Each row is a point. Each copy is the shape, with its points in the same order, turned, moved and blurred by noise. Is it also mirrored, or only turned?

Shape (6 x 3):
37; 25; 1
23; 29; 2
-32; 27; -26
32; 0; -23
-72; 3; -6
20; -61; -31
Copy 1, 6 rows:
10; 29; -2
23; 17; -3
43; -30; -29
-13; 14; -21
44; -78; -9
-62; -31; -21
Copy 1 is: mirrored
Copy 2, 6 rows:
34; -1; 30
22; 6; 22
-8; 31; -20
43; -11; -6
-53; 10; -40
41; -53; -46
Copy 2 is: only turned

Shape (10 x 6):
-14; 21; 21; -34; -23; 20
-9; 12; 28; -6; 39; 1
-14; 20; -26; 61; -30; 21
-6; 22; 21; -2; -22; 15
18; 31; 2; 4; -30; -4
25; -2; 16; -19; -23; 15
10; -77; 21; 51; 52; 5
22; 32; -62; 3; -18; 12
-3; -108; 1; -23; 11; -58
6; 24; 26; 44; -29; -14
Copy 1, 10 rows:
-38; 3; 35; -7; -4; 15
4; 34; 36; 22; -29; 17
-20; -26; -19; 69; 10; 30
-21; -5; 30; 21; 8; 17
-14; 5; 9; 18; 28; -13
1; -10; 27; -11; 12; 4
85; -30; 19; 47; -68; 33
-13; -5; -52; 4; 35; 7
59; -43; 13; -29; -95; -33
-9; -20; 25; 59; 15; -19
Copy 1 is: mirrored
Copy 2:
-30; 17; -12; -42; -39; 22
-1; 16; -19; -37; 20; 1
-11; 5; -68; 40; -47; 12
-7; 1; -16; -26; -36; 7
-5; 24; -2; 11; -38; 14
-7; -9; 12; -21; -14; 41
2; -68; -45; 3; 69; 1
-22; 51; -23; 41; -28; 60
-86; -68; 29; 6; 75; 23
9; -4; -14; 16; -39; -23
Copy 2 is: mirrored

Shape, 13 rows:
-42; 46; 10; -16; -39; -25; -39; 55; -2
-25; -13; 10; 8; 19; 8; -20; -17; 16
-4; 18; -1; -17; -2; -5; -26; 53; -31
-19; 0; 54; 14; -6; 7; 17; -17; 26
12; 33; -25; 17; 3; 1; -19; 9; 7
12; -5; 9; -39; -1; 3; -16; -17; 38
-48; -65; 9; 23; -31; -7; 66; -13; 26
-39; 17; 25; 26; -68; 25; 21; 15; -28
-20; 46; 6; 9; -51; 2; 0; 0; 4
10; 11; -1; -23; 57; -65; 4; 20; 26
32; -23; 5; -33; 25; -55; 22; -64; -18
-69; -46; 31; -7; -16; 35; 114; 0; 32
39; -35; 16; 48; -13; -20; -3; 46; 25
Copy 1 (13 x 9):
-40; 29; 22; 1; -47; -40; -44; 51; -3
-17; -4; 22; 21; 20; -8; -24; -31; 18
-15; 13; 12; 0; -7; -6; -24; 45; -36
-9; 0; 66; 36; -3; -7; 5; -15; 38
4; 27; -11; 46; 5; -9; -19; 21; 1
27; 17; 18; -7; 2; -1; -22; -16; 36
-46; -17; 29; 7; -3; -25; 80; -42; 42
-51; 12; 39; 43; -67; 6; 26; 4; -9
-23; 22; 13; 45; -56; -3; -7; 19; 24
17; -13; 12; -3; 60; -31; -15; 57; 38
42; -76; -4; 4; 23; 23; 10; 8; 42
-74; 14; 66; -8; 7; 24; 93; -27; 63
27; 17; 32; 31; 12; -65; 40; 2; -26
Copy 1 is: mirrored
Copy 2 (13 x 9):
-47; 36; 8; -25; -23; -55; -11; 18; 8
9; -14; -9; -5; -8; 18; 14; -26; 15
11; 23; -19; -31; -3; -37; -7; 35; -19
6; -16; 36; 8; -16; 19; 50; -3; 9
-5; 17; -27; -7; 37; -2; 2; 0; -17
9; -12; 21; -43; 21; 14; 10; -30; 0
-38; -82; -18; -19; -30; 35; 75; 12; 4
-53; 25; -5; 0; -51; 1; 47; 22; -35
-51; 34; 10; -19; -4; -6; 30; -2; -27
25; -37; -4; -27; 44; -71; 23; -1; 36
54; -53; -13; -33; 27; -35; 64; -58; -31
-22; -55; -7; -40; -44; 56; 130; 38; 28
-11; -61; 12; 21; 29; 0; -14; 46; -23
Copy 2 is: mirrored

Shape, 17 rows:
18; 37; 16; -38; -18; 21; 32; 7; -10; -22; -15; -4
-47; 32; 56; -28; -10; -12; 23; 15; 18; 10; -16; -9
-15; -20; 41; -18; -6; -21; -97; 23; -21; -1; 64; 3
-23; -22; 13; -17; 43; -68; -13; -9; -24; -44; 7; -10
29; -14; -5; -42; -29; 16; 16; -4; 9; 15; -22; -1
8; 3; -11; -37; -6; 19; 24; -16; -23; -63; -20; 0
7; -5; 49; -27; -33; -116; -6; 5; 23; -43; 49; -35
21; 14; 56; -4; -5; -3; 25; -52; 3; 8; -18; -2
2; -25; 35; 72; -14; 2; -4; 18; -22; 0; -5; -21
21; -10; 10; -35; 21; 5; 35; 15; -19; 6; -3; 7
24; -17; 45; -15; 11; -33; 25; 4; 61; -52; -8; -24
-18; -8; 48; -10; 10; 19; 18; -13; -11; 13; -21; -70
-1; 47; 50; -34; -23; 20; 33; 20; 30; 13; 12; 6
-47; -29; 42; 23; -11; 16; 13; -13; 2; 5; -28; -10
-9; -25; 20; -36; -29; 1; 8; 19; -4; -3; 29; 8
-1; 30; -157; 69; 39; 5; -7; -68; 11; -11; 13; -4
8; -26; 53; -38; -22; 4; -5; 1; -9; 5; 93; 1
Copy 1:
39; 50; 47; -13; -14; -5; 19; 3; 2; -13; 24; 8
-23; 26; 37; -45; -23; -10; 10; 44; 20; -4; -12; -20
0; -18; 17; -22; 9; -7; -100; 71; -23; 5; 65; 24
-21; -24; 31; 36; 27; -49; -20; 43; -36; -35; 16; -3
44; -1; 51; 11; -24; 12; 6; -8; 11; 18; 17; 3
27; 31; 53; 32; -14; -2; 5; -10; -24; -51; 7; 19
-9; -29; 34; 4; -25; -110; -35; 48; 20; -27; 77; -35
7; -15; 48; -47; 17; -11; 19; -34; 9; -12; 19; -10
42; -52; -28; -35; -7; 18; 3; 34; -31; -39; 26; -18
23; 9; 49; 15; 8; 9; 38; 25; -15; 4; 27; 8
13; -29; 48; 9; 3; -29; 10; 21; 56; -64; 32; -21
0; -2; 30; -20; 10; 32; -5; 9; -9; -17; 8; -70
6; 40; 39; -50; -23; 6; 23; 25; 39; -3; 32; 5
-13; -35; 20; -32; -24; 25; 0; 9; -12; -30; -17; -12
3; -2; 47; -2; -45; 7; -10; 38; -9; 1; 49; 11
-15; 0; -109; 108; 28; 13; 7; -86; -13; -10; 22; 60
-17; -4; 55; -27; -21; 10; -29; 35; -9; 8; 110; 8
Copy 1 is: mirrored
Copy 2:
15; 7; 24; -28; 31; 7; 41; 1; -14; -11; -20; -2
-54; 4; 52; -1; 17; -15; 13; 6; 17; 1; -38; 11
-34; -1; 47; 0; -12; 1; -79; 7; -33; 8; 80; -15
-39; -6; -3; 24; 57; -64; -30; -15; -46; -21; 26; 2
21; -21; -8; -43; 6; -12; 22; -11; 14; 21; -8; -12
2; -10; -12; -29; 40; -8; 42; -27; -36; -43; 6; -11
-18; 27; 65; 14; 18; -121; -29; 1; 13; -29; 39; -32
19; 5; 26; 20; 34; -11; 13; -50; 28; 13; -22; 11
-1; -62; 34; 68; -5; 0; 3; -17; -24; 16; -1; -33
10; -28; 3; -23; 48; -15; 22; 10; -21; 26; -1; 19
-2; -37; 33; 0; 59; -55; 4; -2; 46; -47; -1; -17
-40; -29; 36; 4; 51; -2; 10; -39; -7; 36; -35; -39
-6; 12; 60; -19; 21; 14; 35; 26; 35; 8; -18; 10
-48; -49; 20; 34; 2; 6; 17; -39; 4; 8; -15; 2
-20; -16; 25; -26; -1; -18; 19; 3; -1; 14; 39; 3
14; 38; -156; 84; 34; 24; 24; 26; -16; -13; 17; -72
-12; 3; 63; -15; 21; -9; 2; -10; 10; 36; 92; -8
Copy 2 is: only turned

Shape:
39; 0; -38; 38; -27; -15; -41; 1; 40; -41; -33; -60
29; -29; -29; -3; 66; -4; -9; -41; 13; 39; 10; 10
36; -32; 8; 7; -30; -35; 44; -34; 31; 28; -56; -32
4; -38; -27; 43; 42; 46; 21; -28; 7; 5; 22; -39
-43; -35; 22; -13; 36; -3; 4; -52; 41; 39; 21; 2
-27; 14; -21; 51; 6; 35; -10; 10; -6; -59; -1; -17
-36; -1; 8; -20; 30; 7; 15; 44; -27; -45; -9; -23
18; 14; 38; -11; -16; 23; -23; 32; -16; 7; -27; -21
-29; -5; -3; 10; 52; 36; 2; -28; 38; 29; -57; 1
-5; 39; 41; -35; -28; -42; -25; 14; -21; -28; -8; 14
-2; -15; -11; 47; -30; -26; 52; 32; 33; 13; -39; -33
15; -39; 45; 31; -11; -12; -42; 36; 20; -23; 27; 42
33; 34; 22; 34; -9; -50; 43; -19; -7; -39; -14; -14
4; -8; -20; 17; -18; -10; 16; -42; -41; -10; -47; 15
-9; 25; 11; -3; 66; 11; -19; -27; 41; -59; 8; -52
23; 61; 11; -18; -17; -27; 32; 16; 42; -21; 32; 26
-45; 46; 58; 56; -16; -54; -36; 28; 2; 41; -14; 26
-43; -25; -11; -10; 44; 34; 35; -54; -51; -14; 17; -12
Copy 1:
-6; 61; -64; 6; -6; -29; -51; 8; 47; -34; 1; -38
26; 2; -34; 16; 45; 2; -22; -4; 30; 47; -41; 43
32; 38; -52; 43; -14; -40; 44; -13; 31; 18; -22; -47
-14; 12; -37; 63; 41; 47; -13; 13; 32; 28; -1; 9
-40; 1; -12; 1; 50; 2; 30; -35; 42; 60; -53; 23
-58; 29; -15; 21; 35; 17; -40; 16; -7; -48; -5; -5
-25; -26; -5; -20; 27; 26; 1; 31; -29; -37; -24; -35
12; 35; 35; 3; -15; 3; -12; 15; -13; -17; -35; -31
-7; 44; -35; 30; 47; 22; 3; 13; 12; 14; -107; 12
3; 15; 28; -53; 2; -48; 9; -14; -44; -42; -19; -11
-30; 23; -47; 40; -21; -50; 16; 37; 7; 13; -18; -42
-27; -28; 32; 8; -25; -42; -48; -29; 43; -18; -28; 16
5; 11; -24; 48; 40; -70; 17; 1; -18; -42; 11; -26
15; 32; -51; 42; -2; -3; 7; -28; -57; -13; -18; 11
-19; 20; -13; -15; 106; 8; -14; 7; 46; -36; -32; -30
-10; 16; 15; -16; 35; -84; 39; 29; 14; -23; 0; 33
-58; 33; 41; 0; 6; -95; -21; -16; -57; 24; -57; -13
-17; -8; -24; 22; 64; 73; 28; -23; -31; 16; -2; 20
Copy 1 is: only turned
Copy 2, 18 rows:
46; -20; -11; 33; -33; -18; -53; 9; -6; -65; -61; -25
28; -26; -40; 5; 6; -32; -29; -59; 5; 36; 23; 21
59; -14; 4; 28; -37; -16; 44; -17; 4; 21; -73; 6
0; -31; -48; 39; -9; 28; -2; -68; -22; -15; 9; -8
-26; -20; 14; 10; -18; -1; -4; -67; 39; 43; 7; 19
-28; -5; -4; 42; 13; 10; -16; -10; -26; -83; -7; 7
-31; 12; 13; -22; 51; 1; 22; -9; 0; -48; -5; -25
17; 40; 24; -8; -2; 12; -13; 27; -29; -2; -12; -14
-25; 1; -9; 21; 28; 8; -30; -52; -11; 34; -54; 38
4; 41; 57; -18; -2; -53; 6; 35; 18; -32; 5; 10
17; -36; -2; 62; 2; 0; 41; 24; 2; -5; -62; -18
39; -25; 56; 21; 10; 28; -27; 27; 26; -29; 43; 26
43; 27; 24; 61; -3; -53; 45; -14; 2; -48; -20; 1
14; -15; -3; 1; -12; -37; 35; -15; -41; -30; -26; 53
-13; 35; 3; 22; 15; -16; -51; -76; 32; -54; -17; -28
10; 55; -5; 49; 2; -39; 12; 38; 64; -22; 13; 9
-21; -6; 96; 61; 15; -44; -17; 42; -16; 25; 5; 14
-47; 0; -25; -17; 2; -3; 44; -80; -23; -24; 20; 19
Copy 2 is: only turned

Shape, 18 rows:
33; -62; -9; -21; -30; 10; 18; -23; -20; 21; -27; -29
-1; 13; -67; 33; 6; 4; 3; -28; 3; -4; 50; 12
5; -12; 63; -26; -62; -10; 31; -46; -20; 25; 10; -32
-21; -46; 18; 11; -18; -24; 59; -47; 7; 1; 26; -27
-10; 26; -40; 59; 16; 47; 7; 14; -13; -22; -27; 21
62; 6; 34; 1; 56; 25; -10; 9; -56; -43; -43; -5
19; -38; 37; -26; -12; -50; 42; 0; -36; 23; -15; -9
-24; 28; -51; 36; -7; 18; -13; -13; -12; 12; 39; 26
86; -39; 53; 4; 43; 20; 23; 48; -16; -28; -26; 26
26; -21; 32; -42; 59; 49; 3; 23; -4; -34; -37; 41
19; -11; 16; -52; -41; -15; 58; 18; -18; -4; -7; -26
35; -2; 10; 21; 17; 47; -24; 10; 8; -7; 13; 2
48; -28; 25; 1; 32; -2; -17; -13; 9; -66; -53; 54
-33; 20; -45; 9; -12; -33; -9; -22; 23; 39; 33; -46
3; -16; 6; -22; 4; -10; 56; -53; -20; 50; 7; -15
30; -37; 26; -34; -35; -27; 32; -21; -38; 29; 2; 18
-13; 39; -43; 51; -13; -1; 11; -28; 40; 51; 4; 8
21; -47; 56; -3; 40; 29; -22; 57; -50; -18; -45; 17
Copy 1:
42; -53; 11; -15; -20; 11; 14; -56; -18; -14; 13; -30
26; 13; -57; 29; 1; 24; 35; 40; 27; -30; 48; -39
-10; -43; 0; 2; -44; -50; 0; -50; -33; 35; 19; -73
1; -61; -22; 11; 13; -24; 15; -34; 25; 20; 33; -70
-10; 16; 11; 46; 4; 69; 65; 26; 4; -28; -14; -29
41; 18; 44; 52; 26; -8; 23; -20; -59; -24; -35; 20
23; -54; 15; -32; 2; -44; 27; -27; -27; 32; 6; -20
-17; 18; -43; 16; -14; 43; 39; 48; 4; -25; 43; -34
51; -38; 51; 54; 21; 12; 7; -7; -37; 26; -33; 54
1; -14; -2; 36; 45; 35; 19; -36; -48; 9; -47; 43
24; -67; -22; -20; -26; -32; 19; -13; -26; 18; -48; -45
13; 0; 8; 44; -8; 40; -19; 4; -20; -11; 6; -1
3; 13; 24; 38; 18; 7; 45; -45; 22; 10; -29; 67
16; 16; -41; -43; -5; 5; -3; 27; 25; 1; 30; -88
32; -31; -34; -12; 10; -10; 29; -38; -26; 25; 42; -63
24; -53; -4; -15; -26; -32; 39; -36; -42; 28; 32; -7
19; 28; -28; -1; -22; 52; 39; 25; 30; 36; 37; -73
-7; -25; 68; 17; 39; 18; 4; -11; -64; -13; -33; 32
Copy 1 is: mirrored
Copy 2 (18 x 12):
10; -73; -4; -15; -24; -2; 42; -2; -38; -15; -7; -36
8; 4; -67; 27; -16; -18; -23; -55; -39; -8; 21; 22
-29; -20; 37; -45; -18; 20; 33; -52; -11; 14; -8; -54
-66; -48; -4; 4; -9; -2; 32; -63; -8; -6; -1; -7
11; 24; -32; 52; -21; 16; -24; 17; -54; -28; -26; 41
57; 13; 32; 0; 42; -7; 25; 19; -26; -70; -40; 22
-31; -26; 36; -22; 8; -38; 55; 2; -19; -8; 11; -32
4; 19; -47; 19; -17; -5; -44; -35; -58; 16; 19; 23
45; -15; 77; 28; 13; -10; 53; 28; -11; -70; 17; 34
31; -16; 33; -29; 11; 19; 19; 40; -17; -66; 10; 72
-30; -14; 12; -28; -11; 5; 34; 8; -12; -43; 30; -58
53; -8; 7; 23; 0; 26; -7; -13; -16; -20; 10; 31
39; -17; 37; -10; -33; -40; 11; 11; 8; -65; -32; 70
-16; -5; -76; 6; 1; -8; -15; -35; 8; 48; 13; -24
-29; -20; -22; -31; 2; 4; 68; -38; -39; 12; 7; -9
-9; -31; 34; -40; -21; -31; 45; -22; -40; -6; 24; -29
-2; 30; -65; 32; -49; 5; 9; -23; -20; 54; 6; 16
30; -32; 75; 2; 40; -1; 0; 59; -32; -34; -11; 33
Copy 2 is: only turned
Copy 3:
10; -26; 21; -40; -15; 36; -16; -25; -12; 62; -23; -8
-25; 15; -63; -1; 30; -4; -29; -42; -2; 5; 26; -4
38; 1; 55; -62; -56; -27; 5; -13; -4; 34; 1; -26
-34; -11; 37; -37; -28; -35; -13; -26; 21; 44; 28; -33
-20; 35; -33; 35; 21; 58; -23; -2; 30; -28; -2; -11
18; -3; 38; -19; 50; 61; -33; 41; -33; -24; -30; 13
-20; -13; 60; -28; -27; -8; 3; 11; -28; 48; -28; 17
-15; 30; -58; 28; 6; 1; 4; -46; -7; -6; 28; -13
18; -30; 52; 2; 38; 60; -14; 60; 11; 12; -4; 63
8; -38; 60; 0; 47; 63; 19; -2; 21; -37; -26; 38
-1; -7; 18; -67; -48; 2; 15; 17; 5; 18; -33; 21
39; -15; -8; 6; 43; 37; -8; 8; 10; -2; 17; 6
13; -28; 56; 23; 32; 35; -63; -9; 14; -30; -28; 47
-12; -1; -58; 2; 3; -67; 0; -26; -5; 21; -8; -47
-21; 22; 30; -50; 11; -14; 24; -38; -16; 55; -10; -26
10; -13; 51; -30; -30; -4; 8; -24; -32; 48; -14; 29
17; 54; -40; 43; 8; -38; -11; -32; 32; 37; -5; -31
10; -57; 56; 29; 15; 75; 11; 42; -22; -11; -17; 12
Copy 3 is: mirrored

Shape, 17 rows:
84; 0; -11; -15; 40; 2; 69; -117; -5; -16; 27; -31
-44; 20; -19; 18; -14; -32; -3; 11; 4; -32; 21; -37
-42; 33; -16; -69; -8; 17; -10; -41; -7; -37; -107; -36
-38; -7; 7; -14; -51; 1; 34; 9; -22; -24; 37; -4
-34; -5; -27; 14; 1; 18; -9; -6; -8; 36; 5; -2
46; -15; -12; 13; -21; 4; -13; -49; -11; -32; 31; 11
-34; 2; -15; -130; -38; 26; 1; 1; -16; 0; 44; -22
-16; 4; -31; 16; -15; 9; 46; -34; -13; 2; 11; 18
-33; -15; -14; 8; 15; 25; 65; 4; 4; -14; -43; 12
-22; -3; 37; -49; -24; 28; 8; 3; -11; -21; 29; 21
-43; 48; 11; -8; -8; 10; 36; 12; -11; -36; 5; 20
-32; -4; -22; 6; -19; -73; -9; -9; 79; -30; 24; 12
69; -4; -13; 9; 3; -16; -11; 13; -1; -22; 42; -20
-10; -1; -11; 11; -10; -3; 8; 1; -9; 19; 45; 28
-45; -3; 25; 6; 12; -69; 37; 4; -5; 19; 18; -16
-5; 27; 0; 15; -39; 28; 1; -13; 49; 1; -70; -3
5; 5; -30; -1; -24; -40; 12; 2; 36; 41; -65; 28
Copy 1:
45; 36; -27; 62; 41; -63; 86; -65; 11; -16; 40; 25
-55; -20; -52; -40; -7; 6; 41; 19; 11; 27; 18; 10
-13; 18; 20; 23; -66; 84; 58; -34; -9; 25; -34; 67
-48; -45; -77; -1; -40; -18; 12; -1; -40; 3; -4; 5
1; 17; -37; -21; -17; -17; -19; 10; -21; 52; -2; 16
-2; 1; -18; 20; -7; -47; 8; 5; 25; -24; 39; 8
-18; -38; -50; -32; -102; -17; 9; -91; -8; 2; -17; 21
13; -14; -53; 18; -8; -14; 13; 8; -40; 16; 29; 25
22; -33; -27; 32; 12; 18; 37; 13; -51; 35; -32; 26
-26; -59; -44; 31; -51; -4; -12; -42; -9; 16; -7; -2
-23; -40; -63; 15; -27; 55; 17; -3; -31; 27; 15; -11
-33; -71; -8; -50; 23; -1; 22; 17; 12; 35; 57; 73
-2; -18; -4; -21; 23; -45; 12; -7; 29; -28; 24; -35
0; -24; -39; -7; -12; -29; -16; 1; -22; 31; 33; -5
-60; -28; -28; -17; 30; -24; 35; -5; -46; 70; 9; -3
-16; 2; -18; 17; 20; 61; -20; 3; 1; 4; -19; 69
-4; -5; 34; -22; 27; 26; -21; 9; -54; 16; 13; 62
Copy 1 is: mirrored
Copy 2 (17 x 12):
-40; 27; -5; 95; 26; -90; 85; 0; -43; 27; -10; -9
-26; 8; -9; -10; -12; 51; 8; 23; -27; 0; 44; 22
-19; -21; -11; -9; 80; 29; -7; -55; -108; -20; 1; -30
26; -25; -17; -6; -10; -8; 15; 51; -34; -22; 47; 14
-32; -11; -32; -43; -4; -11; -2; 11; -11; 20; 0; -4
-32; -30; -48; 48; -37; -30; 40; -19; -24; 9; 22; 13
19; -41; 46; -14; -9; -46; -50; 27; -103; -5; 56; -30
1; 7; -44; -13; 10; -25; 48; 24; -23; 6; 31; -15
36; 16; -19; -44; 34; -2; 56; -10; -25; -2; -7; -2
44; -39; -7; 5; -7; -36; -26; 10; -42; -10; 33; 19
55; 20; -29; -4; 15; 25; -6; 11; -38; 4; 33; 9
-28; -2; 17; 1; -16; 29; 22; -33; 36; -3; 90; 13
-19; -17; 7; 50; -71; 3; 27; -9; -9; 24; -12; 3
1; 0; -31; -7; -28; -26; 6; 23; 7; 6; 23; -4
-12; 23; 22; 5; 24; 11; -9; 48; 25; -36; 27; 8
11; -50; -31; -16; 54; 38; 31; -41; -5; 39; 8; -25
-11; -12; -13; -19; 28; 11; 24; -40; 34; -15; 13; -81
Copy 2 is: mirrored
